Each row of a before or after table is a point. One or more steps were done to the points. Then noise was added and the rows were shuffled. The steps act on how far a point lies along the listed directions, d1 being the first. What was done? A step turns or swaps two directions, mirrors them in a line or flattens them onto one, adds a multiple of one to another, or multiplies one. Angles are multiples of 10 degrees, from the lower direction toward the higher: turns from -170 to 170, lines from 10 to 170 but not 90. Use the fewest steps. Two steps may share a direction if one is a turn and the other turns, adds or multiplies; they go together, in the order done. Otherwise the lowest direction goes first.

Directions:
(1): -41, 35
(2): -35, -41
Before:
51, -45
-3, -30
16, 26
-7, 62
-5, 12
-27, 5
3, 1
95, 76
9, 4
-29, -3
1, 21
2, 1
After, 12 rows:
6, -2
-23, 41
47, 24
4, 12
53, -45
-22, 13
-8, 8
4, 1
-20, 7
1, -1
-5, 15
7, -21
Steps: multiply d2 by 0.4

Directions:
(1): 10, 29, 2, 62, -55, 28
(2): -15, -44, -35, 14, -41, -59
Before (11 x 6):
-15, -23, 3, -30, 14, -32
-1, -9, -6, 7, -21, -9
-4, -6, 7, -27, 31, 2
7, -12, -12, -11, -1, -17
-2, 13, 17, -11, 13, 8
15, 18, 4, 13, -4, 17
4, -7, -5, -4, 6, -8
7, 14, 14, 2, 7, 17
-8, -31, -17, -30, 5, -35
-11, -6, -14, 16, -19, -13
-8, -10, -2, -20, 32, -14
After:
5, 34, 35, -23, 39, 36
-27, -58, -13, -54, 22, -73
16, 41, 34, 0, 25, 53
1, -16, -10, -9, 6, -19
-2, -1, 20, -58, 70, 13
-8, -26, -22, 21, -48, -34
24, 44, 18, 23, 0, 48
-25, -80, -46, -49, -1, -96
-12, -21, -2, -47, 57, -25
-19, -28, -35, 34, -54, -44
0, -34, -26, -16, -9, -44
Steps: multiply d1 by 2; multiply d2 by 3

Directions:
(1): 26, -7, -4, 25, -81, 51, -41, 28, -41, 21, 12, -47
(2): -10, 88, 33, -3, 31, -13, -29, 4, -34, 67, -28, -10
(3): 44, -16, 9, -10, -18, 5, -64, -7, 45, 5, -76, 53
(4): 10, -16, -27, 1, -9, 6, 52, -33, -86, -3, -67, 25
Before:
-34, 28, -9, -17, 58, -24, 33, 1, 54, -37, 23, 17
25, -62, -11, 22, -64, 23, 9, 32, 13, -52, 58, -23
19, 19, 1, 2, -41, 30, -15, 33, 3, 16, 45, -57
-16, -30, -1, -17, 25, -26, 31, -4, 51, -32, 13, 7
17, -9, 16, 5, -6, 27, -3, 4, -37, 25, -48, 4
-5, 43, -4, -13, 67, -16, 28, -18, -49, -4, -54, 14
-8, -12, 9, -3, -33, 22, -71, 31, 14, 13, 48, -51
38, -30, 13, 20, -66, 50, -52, 34, 52, -29, 55, -42
5, -18, -1, 4, -76, 39, -40, 33, 18, -10, 31, -47
-14, -13, -17, 18, 19, 3, -8, 8, 16, -14, -14, 10
28, 6, -6, -3, -1, 6, -2, -22, -4, 7, -85, 30
-15, -13, 11, -6, 29, -28, 26, -8, 24, 4, -27, 44
1, 8, 2, -9, -1, -7, -12, -9, -17, 34, -59, 28
After, 13 rows:
1, 69, 54, -19, 73, -32, -37, -4, 75, 12, -8, 25
20, -35, -36, 13, -28, 36, 31, 4, -67, -45, -7, -28
-4, -44, 2, -3, 26, 4, 43, -8, 2, -21, -15, 20
-26, -32, -22, -4, 5, -11, 56, -12, -25, -9, 0, 7
-16, 32, 24, -31, 53, -30, -52, -13, 15, 31, -44, 26
-15, -21, -28, 4, 17, 0, 74, -17, -8, -38, 18, -16
-2, 47, -9, 19, -43, 42, -19, 36, -32, 17, 23, -50
-22, 0, -14, 23, 16, 7, -6, 16, 1, -3, 9, -13
-21, -11, 1, 20, -24, 8, 30, 19, -25, 11, 39, -28
32, 35, 14, -27, 22, -14, -20, -8, 36, 23, -55, 33
18, 20, 42, -6, 18, -27, -57, 32, 93, -5, 18, 21
-15, 36, 29, -33, 40, -31, -30, -4, 67, 4, -35, 31
-9, 14, 16, 5, -25, 11, -17, 31, 10, 18, 39, -56
Steps: turn d1 and d3 by 140 degrees; turn d2 and d4 by 80 degrees

Directions:
(1): 48, -22, -18, -3, -57, -17, -22, -38, 25, 31, 18, 0, -14, 4, 5, 28, 14, -65, -95, 24
(2): -7, 41, 28, -49, 13, 1, -18, 51, -32, -36, 16, 40, 19, -53, 24, -12, 13, -72, -28, -56
Before, 12 rows:
12, 5, 6, -20, -15, -6, -15, 0, 5, 10, 1, 10, 6, -9, 14, 7, 10, -41, -40, -11
-11, 4, 12, -3, 2, 4, 2, 10, -7, -9, 2, 4, 7, -7, 3, 0, 9, -22, -9, -8
7, -6, -9, 15, -2, 1, 3, -4, 12, 10, -5, -4, -8, 2, 2, -3, -4, 5, -4, 5
21, -3, -5, -4, -27, -17, -15, -20, 10, 12, 6, -1, -15, 2, 11, 10, 6, -48, -57, 1
5, -2, 7, -1, 1, 16, 2, 2, -8, 2, -13, -6, -5, -1, 1, 8, -10, 17, 13, 0
18, -21, -13, 15, -27, -1, 4, -31, 14, 29, 6, -6, -18, 27, 0, 21, 2, 0, -25, 29
-14, -4, 13, 4, 0, 1, -1, 10, -10, -3, 4, 2, -2, 0, 4, 0, -14, 3, 9, -11
15, 16, 2, -22, -17, -10, -12, 12, -16, -3, 13, 20, 0, -10, 9, 10, 9, -54, -43, -11
-3, 18, 6, -2, 19, 9, 6, 12, -14, -16, 9, 4, 0, -14, 1, -12, -14, 11, 26, -28
7, 2, 10, -27, 11, 2, -12, 22, -12, -17, -5, 20, 8, -42, 4, -3, 17, -47, -26, -23
-25, 41, 21, -30, 41, -2, 2, 52, -26, -39, -4, 19, 10, -17, 8, -34, 11, 11, 35, -40
6, 30, 13, -23, -5, -2, -8, 16, -12, -12, 10, 8, 8, -21, 6, 1, -2, -42, -29, -17
After, 12 rows:
4, -33, -21, 42, -12, 4, 22, -42, 21, 38, -10, -26, -24, 52, -15, 18, -10, 61, 25, 50
-14, 17, 22, -17, 6, 5, -3, 26, -16, -20, 8, 15, 11, -21, 10, -3, 14, -40, -16, -25
-10, -3, 13, 1, -6, -2, -6, 10, -9, -2, 8, 5, -4, -2, 6, 3, -11, -10, -6, -13
-7, 47, 26, -51, 10, -4, -16, 56, -44, -37, 18, 44, 17, -44, 23, -6, 12, -76, -27, -52
11, 19, 6, -15, 6, 5, -5, 13, -14, -15, 18, 13, 0, -25, 6, -7, -6, -25, -8, -33
-7, 60, 34, -55, 12, 2, -18, 55, -37, -39, 18, 34, 22, -55, 21, -10, 4, -79, -33, -56
10, -8, 3, 3, -7, 12, 2, -8, -2, 9, -13, -11, -8, 3, 0, 13, -10, 19, 6, 9
-2, 58, 32, -67, 17, -10, -23, 69, -35, -48, 18, 50, 17, -53, 29, -27, 28, -79, -39, -67
-4, 34, 33, -65, 27, 6, -23, 67, -39, -49, 4, 52, 24, -83, 24, -15, 24, -94, -35, -69
5, -12, -12, 26, -1, 2, 9, -11, 15, 16, -10, -12, -12, 11, -2, -2, -6, 23, 8, 14
-7, 15, 9, -11, 7, -6, -6, 9, -10, -12, -1, 7, -3, -8, 11, -8, 0, -24, -8, -22
-7, 28, 22, -38, 9, 1, -16, 34, -16, -16, 2, 26, 18, -32, 22, -8, 11, -48, -19, -42
Steps: multiply d1 by 0; multiply d2 by 2.5
